Each row is a point. Examples show where two turns around zero, p and q, send a point. Where does a point land after both, in the order given? Backwards means that the second turn is done in reverse. Each puzzle has new turns, and all numbers are rounded.

Turn p:
10 48 -> -46 17
0 20 -> -20 3
-17 -31 -> 28 -21
-15 -6 -> 4 -16
22 -31 -> 34 17
Turn q:
34 18 -> 29 26
-7 11 -> -9 9
23 -5 -> 24 1
-31 18 -> -34 10
-19 -43 -> -8 -46
Where do these land?
q, then p: -26 7 -> -4 -27
p, then q: 41 16 -> -20 39
p, then q: 18 -7 -> 5 19
q, then p: -48 -13 -> 18 -46
q, then p backwards: 15 -2 -> 4 -15

Turn p:
45 1 29 -> -13 50 -12
13 -8 -18 -> 11 -1 -21
-33 20 -38 -> -6 -54 -5
-24 -12 27 -> 6 5 37
Turn q:
22 -22 10 -> -24 -22 -3
-29 43 -14 -> 45 29 -1
0 42 5 -> 41 -4 -9
28 -23 15 -> -26 -30 -4
-47 -19 10 -> -5 23 46
26 -21 -26 -> -31 3 -29
Where do these land?
q, then p: -28 9 13 -> -17 27 4
q, then p backwards: 48 -33 3 -> -3 52 -27
p, then q: -4 41 -4 -> -8 29 29
q, then p backwards: 15 24 2 -> 2 -14 -25
q, then p backwards: -31 -41 -14 -> 7 22 48

Turn p:
5 -3 -7 -5 -12 15 -> 10 -1 -1 -3 3 19
7 -20 2 -22 -5 2 -> 1 -17 -18 -15 -5 10
4 25 4 -20 17 -3 -> 5 -9 18 1 -29 -9
17 20 10 -13 15 16 -> 22 -15 23 -5 -13 -5
-8 -15 14 23 -4 -14 -> -16 1 -11 8 24 -15
11 -3 4 -6 -20 6 -> 9 -13 -8 7 5 15
-23 -25 -8 23 1 -7 -> -24 22 -13 -8 22 -4
9 19 -33 8 11 -7 -> 16 33 3 7 -19 -5
-22 1 13 12 -3 -9 -> -24 0 6 10 11 -7
Turn q:
5 39 4 13 4 6 -> 6 32 -10 -10 6 22
7 -14 -2 -4 -12 8 -> 8 -18 6 -2 -5 2
-6 3 12 6 -1 -10 -> 2 13 10 3 3 -7
-8 -12 10 26 9 6 -> -18 6 25 2 -8 8
6 -1 -21 -10 -11 7 -> 7 -15 -17 -7 -11 1
12 -17 -2 -11 7 -9 -> -1 -16 -3 20 4 -5
-48 -7 -6 -3 22 6 -> -44 4 2 -21 5 -23
14 -19 -8 -9 -13 -17 -> 15 -18 -3 18 -10 -13
18 27 12 -8 -6 3 -> 23 12 -9 -3 17 15
Where do these land?
q, then p: -35 6 -3 6 -7 -11 -> -17 -8 -3 22 -26 -1
q, then p: -17 -4 -2 18 14 -6 -> -22 -1 12 15 0 4
p, then q backwards: 39 -13 -17 -5 -2 -1 -> 18 23 -14 -15 -26 -7
p, then q backwards: -23 5 -4 5 1 14 -> -8 1 15 16 11 11
p, then q: 29 14 4 -9 0 0 -> 18 -11 8 19 -12 11
q, then p backwards: -15 -2 15 9 -11 3 -> -6 8 -1 4 20 13
p, then q: 22 -6 6 -24 5 1 -> 14 -28 -2 9 -9 -3
